Every row gives one point. Examples show where two turns around zero, p and q, send a point. Where does a point land after both, in the order given? Backwards means that the second turn is done in reverse. Each puzzle has new turns, and all numbers are rounded.
In the rows, 128 means zero.

Turn p:
[ 91 137 141] -> [145 104 100]
[124 166  64] -> [ 92 172  80]
[119 136 155] -> [131  99 128]
[134 110  97] -> [135 164 130]
[173  90 183] -> [138 102 204]
Turn q:
[135  61  89] -> [120  54 107]
[104 165 141] -> [116 172 126]
[137 108 164] -> [122 117 168]
[136 178 119] -> [154 169 112]
Where do these land?
p, then q backwards: [123 191 104] -> [ 69 119  96]
p, then q backwards: [157 132 121] -> [110 128 152]
q, then p: [127  68 180] -> [187  79 147]
p, then q backwards: [106 121 107] -> [132 152 109]

Turn p:
[138 185 120 184 139 134] -> [112 157 143 194 129 159]
[110 139 131 108 145 133] -> [133 124 126 137 110 101]
[125 172 147 103  62 149] -> [168 148 168 140 182  96]
[164  96 138  95 148 134] -> [108  91  94 107 145 112]
[147 151  80 103 138 130] -> [163 111  92 160 131 131]
[124  86 125 106 147 135] -> [120 116  98  94 114 113]
[110 100 148 203 146 149] -> [ 69 181 133 114 106 157]
[118 116 145 109  90 132] -> [145 133 147  97 149 111]
[116 108 118 141 136  56] -> [135  91 152 108  87 172]
Turn q:
[ 94  87 125 139 107 141] -> [130 104  79 134 111 144]
[102 137 167  80 189 105] -> [162 150 151 200 123  90]
[113 109 111 133  94 109] -> [126 111  92 121 154 139]
[173 161 171  75 174 113] -> [109 166 197 176 136  93]
[131 107  89 164 111 115] -> [128  95 103  85 141 123]
[148 134  90 124 119 157] -> [121 101 154 105 126 157]
[171 137 112 174 127 155] -> [105 125 147  68 105 126]
[116 111 134 151  88 139] -> [113 129  87 112 122 150]
[104 168 152 112 143 119] -> [159 169 141 150 133 129]
Where do these land?
p, then q: [ 72 128 117  97 101 154] -> [102 155 160 124 183 115]
q, then p: [130 143 141 130  87 125] -> [138 145 114 156 113 106]
p, then q: [109 151 134 147 197 143] -> [151 141  72  90 149 152]
q, then p: [225 104 141 127 123 136] -> [141 139 185  89  69  87]
p, then q: [128 139 157 126 168 107] -> [130 128  74 134 127 129]
p, then q: [ 99 136  72 133  93 110] -> [ 76 139 171 102 122 145]
p, then q: [139  90 150 148 139 153] -> [173 123 130 153 137 149]
p, then q: [122 132 111 116 117  94] -> [ 88 121 130 129 117 128]

Turn p:
[ 94 104 181  96 103 132 137 126 113] -> [107  97 106 160 148  84 101 148 127]
[153  92  59 114  49 143 131 135 142] -> [126 137 169 122 104 174  46 145 174]
[178 105 153 125 201  77 134 123 169] -> [138 162  45  64 126 126 148 111 110]
[160 124 152  96  91 101 138 182 122] -> [102 179 102 153 138 109 100 133 172]
[ 69 148 129 145 151 111  57 144 142] -> [ 84  87 125 138 165 169 182 101 124]
[103 138  99 200  83 211 132 126 134] -> [199  86 189 183 120 174 123 132 137]
[149 119 130 104 150 127 118 154 135] -> [125 143 113 103 146 118 130 115 154]
[161 133 129 139 141  95 135  79  73] -> [121 169 144 114 117 107 118 119  57]
[165 136 134 105 122 164 119  82 155] -> [149 106 129 109  86 107 101  83 133]
[ 91 124  90 140 158 165 176 169 105] -> [165 126 169 118 156 124 164 191 151]
[ 87 184 152 145 161  83 130  88 119] -> [ 94 117 117 142 101 117 195 129  68]
Turn q:
[ 79 143 109 179 128 113 106  90 141] -> [133 130 186 143 129 127 157 136  69]
[146 102  68  80 104 127 164  98 154] -> [135 146 126  51 115 173 120 168 141]
[134 108 167 170 143 146  93  77 144] -> [143  65 140 153 130 153 169 106 102]
[152 194  71 131 131 185  87 141  74] -> [ 96 155  62 134 203 111 127 159  71]
[173 159 124 128 138 127 155 148 160] -> [118 116  94  90 102  87 128 128 128]
[ 90 144 129 113  91 119 175 129  74] -> [155 153 160 138 161 106  82 168 155]
[182  79 141 110 103  86 144 180 125] -> [ 85 127 126  99 120 124 122 100 215]
[ 71 136 170 176 143 169  90 160 144] -> [144 137 125 216 111 107 178 118 107]
[122  75 118 123 187 108 147 125 149] -> [161 148 138  97 102 154 137  67 134]
[132 142 182  70 112 101 119 132 115] -> [110 104 122 158 107 137  61 131 157]
Where do these land?
p, then q: [130 155 166 108 105 143 105 198 149] -> [145 120 158  94  80 113 175 125  82]
q, then p: [175 139 126 112 153 117 173  83 155] -> [ 92 130 133  90 140 105  64 117 150]
p, then q backwards: [124 152 110 183 177 139 150  90  90] -> [ 83 135  93 180 152 143 135  82 158]
q, then p: [ 89 171 154 161  94 140  99 102 102] -> [154 160 106 153 191 143 151 140  96]
q, then p: [120 105 124 153  68  73 120 168 191] -> [105  92  81 203 100 119 126 176 153]
p, then q backwards: [156  88 185 120 109 147  96 176 125] -> [144 128 155 111 152 145 134 162  48]
p, then q: [125 127  83  84 163  73 170  96 105] -> [112 179 126 165 115 118  56 156 161]
p, then q backwards: [131  63  96 110 148 117  62 146 167] -> [203  86 102  88 134 114 123  98  88]
p, then q backwards: [127 162 110 124 100 173 141 124  78] -> [ 74 132 152 163 110  87 145 126 122]
p, then q backwards: [103 118 127 126 163 159 164  96 119] -> [133 157 130 159 120 141 165  90 148]

Turn p:
[152 141 129 122  93 123  96 112 134 140 190 197] -> [131 141  80 100 100 181 161  96  93 152 164 122]
[ 98 146 164 149 115 109 112 106  82 130 148 156] -> [192 115  84 119 111 125 146 123 111 131 119 140]
[ 75 165  94 117 142 109 129 113 136 180  81 112] -> [168 141 152 166 159  94 122 133 173 162 171 151]
[132 148 100 138 166 121 195  90 108 179  67 109] -> [150 156 185 159 149  55 104 167  99 154 155 147]
[130 120 106 167 143 120 133  77 157 139  81  62] -> [127 114 207 166 152  99 161 150 135 159 102 130]
[106 152  89 109  80 147 126  96  80 129 197  91] -> [133 150  87  79 163 133 202 177 140 123 140 161]
[ 92 106  78 166 168 110 165 122 137 145 127  97] -> [118 140 161 144 131  45 161 127 152 127 136 113]
[170 151 204  82 150 108 101 168 150  84 174 174] -> [102 106  69 147 109 194  94  64  85  76 124 148]
[169 133 163 145 126 145 107 202 136 129 125 133] -> [127 141 140 137  87 180  94 122 133  74 119 103]
[129 140 178 107  66 125 146 160 150  98 160 170] -> [108  81  81  99  74 174 108 129 124 113 151 152]
[132  96 108 138 150 200 114 139 143  66 106 123] -> [ 95 127 172  68 151 131 103 100 148 118  76 109]
[107  56 108 123 154 160 139 103 131 164  92  74] -> [119 111 172 133 191  83 127 164 144 140 122  65]
[172 109 144 102 111  89 101 175 121  80 117 165] -> [ 92 140  77 146  88 170  83 112 126 134  86 122]
Turn q:
[ 59 100 139 123 128 118 177 196  77 177 124 142] -> [145 151 143  78 166 126 124 117 168 163  28 144]
[113  93 184 204 170 107 140 150 117 180  97 137] -> [122 118 188  98 137  84 205 103 176 157 101 122]
[124 186 128 109 145 141 117 169  91 125 166 183] -> [107 118 137 113 187 132  67 115 149 120 139 183]
[157 120  91  68 126 160  94  78 141 125 113 133] -> [128 146 124 149  86 116  81 133  57 129 158 127]
[126  88 143 169 162 168 132 141 186 105 104  97] -> [147 146 115 140 149 110 195 127 118 178 166  88]
[135 124 104 156 150 138 109  50 149  84 165  95] -> [ 66 132  96 135  99 160 163 131  89 115 183 104]
[161 113  92 111 115 110  89 147 119 103 141 128] -> [156 136 124 121 114 155  95  91 121 101 158 117]
[159 171  62 110 120 116 139  94 145  94 120 143] -> [130 126  72 147  83 138 104 135 116 106 168 175]
[ 65 108 184 147  63 104 137 155 114 160 100 167] -> [145  80 156  92 126 109 110 158 191 162  62  93]
[158 171  98 115  94 139 125 134 129 162 172 132] -> [125 148 152 161 122 173  87 152 143 111 140 164]
[115 109 187 100 105  93 193 152 108 147 148 161] -> [129 147 132 104 154  87 111 162 182  91  62 114]
[169 155 116 114  96 151 119  93  99  94 111  97] -> [115 106 101 196 105 139 104 107 103 108 131 120]
[123 127 137 138 191 119  93 105 189 108 104  49] -> [148 109 125 130 137 135 218 135  51 124 169 113]
Where do these land?
p, then q: [158 122  59  61 100 160 113  98 189 146 112  75] -> [101 149 164  88 218 117 168 175 112 182 115 155]
p, then q: [113 158 132 174 173  92 164 132 123  94 152 144] -> [112  92  94 113  71 111 107 132 166  90 120 122]
q, then p backwards: [ 82 162 144 136 167 137 101 135  83 113 154 121] -> [139 119 137  81 141 163 120  89 163  84 144 120]
p, then q backwards: [142 135  88  97  77 175 112  98 150  93  77 159] -> [ 53 128  94 150 125 160 102 154 115 164 159 172]
q, then p: [118 132 132 183 102  84 111  90  92 128 128 174] -> [ 99  53 110 115 140 140 134 135 166 166 143 107]
p, then q backwards: [170 139 162 124 111 168 109  67 144 102 110 156] -> [ 65 142 100 112 141 138  67 141 108 153 125 100]
q, then p backwards: [179 144  63 105 116 159 116 166 175 177  98 104] -> [149 215 139 153 126  94 113 112 109 185  84 148]
p, then q backwards: [147 123 130  75 110 129  75 108 167  84  90 172] -> [ 75 144  84 152 107 178 102 152  69 116 141 131]
p, then q: [129 165 164  95  71 123 105  93 150  98 153 177] -> [ 97 194 141 129  97 118  64 124 119 177 123 130]
q, then p: [102 106 130 193 149 105 114 146 110  90 178 119] -> [ 92  92 148 101 197  98 136 123 128 118 163 145]
q, then p: [101 107 182 152 158 102 159 156 122 190  93  76] -> [120  96 162 170 107  85  51 163  84 125 132 146]
p, then q: [121 126 131 143 139  77 153 115  68 106 141 138] -> [157 112 110 119  78 134 116  97 159 110 114 167]
q, then p: [153  84 137 105 160 135 148 152 117 198 130 116] -> [169 116 137 165 110 143  93 130  90 121 125 191]
p, then q: [144 107 162 130 123 124 165 187  98 156 126  76] -> [174  99  93 126 169 165 138  89 154 129 150  97]
p, then q backwards: [ 62 110 103 147 164 148 175 178 130 142 178 112] -> [182 102 180 143 158  71 145 115 140  93 134 177]

Turn p:
[161 141 124 132 156 174 119 126 141 125 133 149 164  92] -> [103 116 142 135  91  75 138 116 103 143 132  98 128 109]
[118 126 138 149 113 126 102 130 103 154 157 126 129 141] -> [138 130  91 108 122 134 143 119 117 124 117 161 131 112]
[131 150 114  90 108 112 114 134 110 120  86 110  86 145] -> [155 151 144 158 126 181 138 144 130 131 166 135 127 150]
[127 156 124 135 138 147 156 126 139 144 126 150 145 115] -> [125 121 111 144 112 105 123 107 132 126 119  90 121 133]
[123 134 128 129 123 111 135 165 121  98  84 123 108 109] -> [149 118 148 143 122 153 101 150 146 168 143 123 117 136]
[ 94  91 151 143 116 133 106 124 143 140 170 113 145 170] -> [121 112 108  74 166 138 138 122 104  97 105 151 118 108]
[151 136 114 140 157 174 142 128 131 137 112 147 131 132] -> [114 128 138 152  94 117 141 131 123 121 107  90 118 108]
[138 114 111 126 104 107 131 125 129 120 107 154 116 118] -> [136 133 135 166 147 132 108 132 128 142 128 137 147 123]
[135 128 107 134 162 149 126 124 154 135 137 142 149 114] -> [101  99 137 133 111 103 136 120 120 119 119 104 141 122]
[142 145 121 119 118 122 145 140 141  96 129 126  83 112] -> [138 139 139 140 147 134 143 148 159 161 147 104 142 134]
[115  97 158 137  88 116 130 105 118 128 157 101 160 156] -> [146 146 120  86 169 113 117 114 119  98 119 168 109 117]
[128 135 135 130 153 125 127 106 114 115 106 138 105 117] -> [119 154 140 129 104 141 113 139 130 139 122 116 148 139]
[132 152  98 138 166 149 130 124 126 113 142 151 163 126] -> [104 110 125 129  91 103 119 117 135 108 143  97 141 100]
[127 116 139  92 128 111 140 145 109 127 125 137 114 125] -> [104 142 124 143 139 145 121 132 141 144 142 145 110 142]
[104  94 128 129 101 105 130 121 117 147 147  78 121 131] -> [148 126 136 102 157 143 141 109 147 116 112 180 124 144]
[ 93 124 153 123 107 120 104 111 135 150 140 115 137 142] -> [138 128 109  96 148 143 129 107  97 113 124 146 127 146]
[158 137 133 131 138  95 136 142 145 128 120 116 119 131] -> [137 120 128 139 130 114 130 170 141 127 134 131 129 153]
Turn q:
[129 102 132 139 148 144 117 106 130 132  90  96 152 135] -> [132 110 126  90 143 134 132 112 110 135  98 135  92 145]
[134 148 132 109 158 117 137 159 142 105 146 121 112 162] -> [125 124 116 135  71 120  94 128 131 108 141 125 130 137]
[160 115 151 107  95 154 111 119 128 132 147 123 134 100] -> [118 172 127 108 171 126 110 131 113 130 144 113 133 119]
[146 108 151 114 121 137 101 163 135 128 150 120 125 127] -> [118 171 127 115 114 141 105 137 122 142 142 107 116 126]
[ 96 103 115 125 106 115 140 129 128 121 125 120  98 104] -> [148 116 116 152 139 123 145 125 131 151 153 116 108 100]
[116 162 131 100 102 127 144  98 129 130 144 128 110 117] -> [138 116 124 140 149 104 114 123 118 126 151 134 170 104]
[128 114 111 157 148 145 131 112 132 121 123 166 122 114] -> [117 123 136 150 140 124 171 137 117 113 125 121 119 156]
[151 131 106 155 156 101 159 138 113 132  94 123 153 124] -> [118 115 135 131 122 135 144 110 165  96  95 160  99 127]
[154 152 108 126 145  99 111 103 167 116  92 154 159 159] -> [115 122  98  90 103 106 160 134 138 109 112 175 149 162]
[ 96 133 155 145 150 121 139 149 165 148 147 124 133 111] -> [110 116 170 131  99 117 126 157 109 141 136 136 110 104]
[130 121 155 145 132 126 104 120 114 131 118 156 116 123] -> [108 145 124 151 136 134 138 132 112 153 109 134 132 146]
[112 117 153 127  98 154 139 106 109 116 150 111 156 131] -> [129 110 134 113 173 126  95 148 132 142 121  98 134 126]
[128 124  99 126 128 103 135 132 105 141 154 111  99 145] -> [142 124 114 145 104 140 132 105 140 118 120  99 142  95]
[128 158 123 158 113 159 121 125 121 108 134 130 125 139] -> [162 133 137 141 139 126 119 154 123 113 111 123 145 152]
[116 159 118 104 153 104 115 160 114 141 128 145 142 114] -> [117 138 162 135  95 122 129 101 158 141 141 148 146 134]
[124 103 108 111  94 143 143 129 117 146 105 121 113 145] -> [151 114 104 121 149 172 134 116 130 130 149 125 127 117]
Where do these land?
p, then q: [134 105 125 120 123 153 125 195 143 139 116 164 131 134] -> [141 126 148 166 135 159 161 114 105 141 123 107  87 107]
q, then p: [131 132 137 181 130 161 112 111 129 123 115 141 142 114] -> [124 138 120 136 102 152 109 169 139 126 120 115  91 131]
q, then p: [114 120 130 109 119 154 154 113 150 122 134 126 135 148] -> [ 95 119 141 115 136 134 141 129 137 128 139 158 120 108]
q, then p: [122 126 128 117 106 157 118 113 132 125 116 118  86 103] -> [117 147 114 129  88 106 143 138 153 119 126 144 144 118]
q, then p: [119 144 114 127 127  88 130 177 121 120 166 116 130 126] -> [172 107 124 120 160  98 140 126 106 156 135 124 137 147]
p, then q: [132 133 137 132 124 121 122 117 153 118 116 116 137 126] -> [115 138 118 122 116 133 106 117 137 132 116 123 126 130]
p, then q: [152 138 136 125 124  31 127 115 121 128 127 174 134 135] -> [138 153 152 110  68 130 169 155 174 132 105 111 148 169]
q, then p: [129 141  95 139 129 113 131 113 115 133 108 124 142 108] -> [115 140 140 142 140 107 105 143 131 124 114 106 135 146]
p, then q backwards: [123 146 140 124 185 134 145 115 127  85 129 119 112 147] -> [145 109 124 123 128 135 122 161 141 128 180 139 169 145]
p, then q: [142  65 106 109 140 158 119 108 115 114 162 113 142 134] -> [ 92  97 145 166 148  87 119 135 125 163 152 149 123 135]
q, then p: [134 119 132 121 112 101 118 110 117 138 115 117 132 147] -> [120 116 146 157 119 128 127 103 119 118 126 124 135 138]
p, then q: [116 135 144 137 120 158 158 157 114 127 124 124 139 118] -> [144 139 109 134 131 129 142 110  91 126 136 137 128  98]
q, then p: [120 151 143 111 113 144 110 131 118 135 114 116 128 125] -> [113 137 110 134 107 114 135 131  99 118 134 136 130 128]
p, then q: [163 146 117 134 122 157 133 154 150 142 163 120  97 147] -> [129 104 135 145 124 131 126 129 145  84 144 137  87  91]
q, then p: [115  99 142 147 116  91 130 108 121 145 118 118 124 155] -> [129 108 156 164 117 141 129  97 129 139 100 133 122 135]
p, then q backwards: [121 138 145 133 159 139 125 115 123 139 116 110 134  88] -> [115 135 129 120 169 125  91 136 132 124 130 125 145 143]
p, then q backwards: [110 137 105 111 127 115 120 122 128 143 138 158 132 121] -> [134 131 131 100 133 123 141 114 108 131 125 149 106 142]
